Each row is a point. The points of each table are mixes of a few directions, plus a little noise. How many directions does each table use, and how many do they share? Where both have some left over, give the other angles between the two spaces (their principal angles), to ten degrees, smallest first.

First, 7 rows:
[[ 6.5 -6.3]
 [-2.5  2.4]
 [ 1.7 -1.6]
 [-6.4  6.2]
 [-1.2  1.2]
 [-1.4  1.4]
 [ 3.4 -3.2]]
Second (4 x 2):
[[-8.0 -2.3]
 [ 4.3  1.3]
 [ 5.0  1.4]
 [-1.3 -0.4]]
Directions: first 1, second 1, shared 0; angles 60

First:
[[  1.3   2.6   4.9   5.2   2.4   1.7]
 [ -3.7   0.7   0.7   1.9  -2.4   5.2]
 [ -2.1  -0.7   1.6   5.0   1.4   0.4]
 [  5.0   2.3  -0.5  -7.2  -1.1  -1.1]
 [ -0.9  -5.4  -3.3   2.6   4.1  -8.8]
 [  5.9   2.6  -2.2 -11.2  -2.9  -0.7]
 [ -5.5  -2.0  -1.1   3.5  -1.5   2.8]]
Second:
[[ 7.0  2.2 -3.5 -1.9 -1.3 -2.8]
 [-4.7 -3.1  7.3  5.3  7.8 -3.1]
 [ 0.5 -0.2  0.2 -2.1  0.5 -0.9]
 [-6.2 -1.5  1.0 -4.0 -1.8  4.0]
 [ 5.8  1.9 -2.0  3.5  0.3 -2.7]
 [-8.7 -2.1  1.7 -3.3 -2.1  5.6]
 [ 6.2  2.9 -4.8  2.4 -3.4  0.0]]
Directions: first 3, second 3, shared 2; angles 80

First, 11 rows:
[[  3.3  -1.7   2.3  -0.5  -6.4   4.0   2.9   8.9  -4.1   6.5   2.1]
 [ -0.2   1.1  -2.2   0.1   8.0  -6.4  -0.6 -12.3   4.1  -7.3  -2.1]
 [ -5.5   0.3   2.0  -2.6   5.7  -3.2  -0.4  -8.5   5.1  -5.6  -1.0]
 [  1.6   1.3  -3.4   2.0   2.9  -2.5  -1.8  -4.2   0.6  -2.9  -1.4]
 [ 10.6  -1.4  -2.0   2.4  -5.8   1.5   3.6   7.4  -6.7   6.5   1.5]
 [ -7.4  -1.0   5.5  -3.4  -3.0   4.4   0.0   5.2   1.5   2.3   1.4]
 [ -1.8  -0.4   1.9  -1.1  -1.2   1.4   0.4   1.9   0.2   1.1   0.6]
 [  3.7  -0.7  -0.3   0.7  -2.7   1.0   1.5   3.5  -2.7   2.9   0.7]
 [ -5.4   1.3  -0.4  -0.4   4.0  -1.5  -2.9  -5.1   3.8  -4.5  -1.3]
 [  2.7   1.2  -3.9   3.9  -5.1   4.0  -3.2   8.8  -4.2   4.3   0.2]
 [ -1.6   0.2   0.6  -1.1   3.6  -2.6   0.4  -5.7   2.6  -3.3  -0.7]]
Second, 10 rows:
[[ 2.0  2.8 -7.1  4.7  3.3 -2.4 -5.0 -3.7  0.0 -3.7 -2.4]
 [-6.1  2.2 -2.1  3.3 -7.7  9.1 -7.5 14.7 -2.8  5.4  0.4]
 [-5.6  2.3 -2.6  2.4 -1.7  3.9 -6.5  4.9  0.4  0.1 -0.9]
 [ 0.8 -1.3  2.5 -1.6 -1.6  0.7  2.6  1.6 -0.7  1.9  1.0]
 [ 3.1 -1.6  2.1 -1.9  1.5 -2.7  4.4 -3.8  0.3 -0.4  0.5]
 [ 0.2 -1.7  3.5 -2.5 -1.2  0.4  3.4  0.8 -0.1  1.6  1.2]
 [-6.1 -0.5  4.1 -4.0  5.1 -2.8  1.2 -8.0  5.3 -4.7 -0.4]
 [-3.7  0.3  1.0 -1.1  2.3 -0.8 -0.9 -3.1  2.6 -2.5 -0.5]
 [ 9.8 -4.3  4.8 -3.7 -1.5 -3.0 10.8 -1.4 -2.9  3.7  2.5]
 [ 5.5  1.7 -6.3  4.4  1.4 -2.2 -2.3 -2.0 -1.9 -1.4 -1.5]]
Directions: first 3, second 3, shared 3

First (9 x 18):
[[ -3.8  -0.6   5.6   0.6  10.0   9.1  -1.4 -21.8   6.4  -0.4   1.3  -0.8
    6.1  -8.1  -1.7  -9.4  -8.2   5.6]
 [  1.5   0.3  -2.3  -2.0  -2.1   0.1  -2.4   2.3  -1.3  -0.9   0.3   2.7
   -0.9   0.7   1.1   1.3   1.3  -3.1]
 [ -4.4  -4.8  -1.2   6.1  -0.2  -4.7   2.4  14.0   1.0   5.4   4.5  -1.0
   -3.5   0.7   1.5  13.8   2.7   2.0]
 [  2.8   1.2   0.0  -0.7  -4.2  -3.2   3.5   2.5  -3.0  -1.5  -4.0  -2.8
   -1.0   4.2  -0.9  -4.3   2.5  -0.4]
 [  2.0   6.0  -0.6   0.0  -2.2  -5.4   2.4   8.2  -0.1  -1.1  -1.0  -1.7
    0.4   1.5  -2.8   2.5   1.6  -1.1]
 [  2.5  -0.3   0.6  -4.9   2.2   1.0  -3.1  -1.2  -2.9  -0.6  -5.1   0.9
    0.2   1.0   0.7  -1.1   1.8  -0.7]
 [ -1.9  -4.2  -0.2   4.0  -3.2   0.9   3.1  -2.7   0.6   0.5   2.9  -1.4
   -1.9   0.6   1.6  -2.6  -0.1   1.2]
 [ -1.4  -2.4   1.6  -1.2   4.3   3.8  -2.5  -5.8   0.6   1.0  -0.1   0.8
    0.9  -2.3   1.0  -0.2  -1.6   1.6]
 [  2.8   4.5  -3.9  -2.1  -5.0  -1.7  -1.8   4.4  -1.0  -2.8   1.6   2.8
   -0.7   1.2  -0.1   0.1   0.9  -5.4]]
Second:
[[ -3.6  -3.8   5.0  -2.4   6.5  -3.2   3.8   2.4   2.5  -3.3   6.4  -3.1
    2.2   0.1   2.4   3.8  -4.6  -4.2]
 [  3.0  -1.9   1.5   0.4  -1.0   0.6  -2.4   1.0   1.2   2.5  -2.3   6.0
   -3.8  -1.2   2.0   1.2  -0.5  -1.7]
 [  0.1   0.8   3.0  -0.4   0.9  -1.4   2.6  -1.8  -2.6  -3.1   0.8  -2.3
    2.9   0.5  -0.2  -0.7  -2.4  -1.3]
 [  1.6  -0.9   1.4   6.8  -8.5   0.6   7.7  -7.3  -2.6  -1.2  -1.9  -3.5
   -1.0   2.6  -0.9 -11.4  -0.5   3.3]
 [  2.1   5.7   4.2  -6.6   6.8  -2.0  -3.5  -0.2  -7.0  -5.2  -0.7   0.7
    7.7  -0.9  -0.4   7.5  -3.4  -4.6]
 [  4.4   1.2  -5.1  -1.8  -0.5   3.2 -10.9   5.1   2.4   6.9  -5.6  10.4
   -5.3  -2.8   0.2   6.0   4.9   0.4]
 [ -1.6   1.7  -1.9   0.2  -0.6   0.1   1.1  -0.9  -1.0  -1.3   0.9  -3.5
    2.1   0.8  -1.9  -1.6   1.2   1.7]
 [ -5.4  -2.8  -8.3   4.2  -3.9   1.6   1.9   2.3   7.0   4.6   2.5  -4.5
   -4.5   1.5  -2.4  -5.1   5.8   6.3]]
Directions: first 5, second 4, shared 1; angles 40, 60, 80
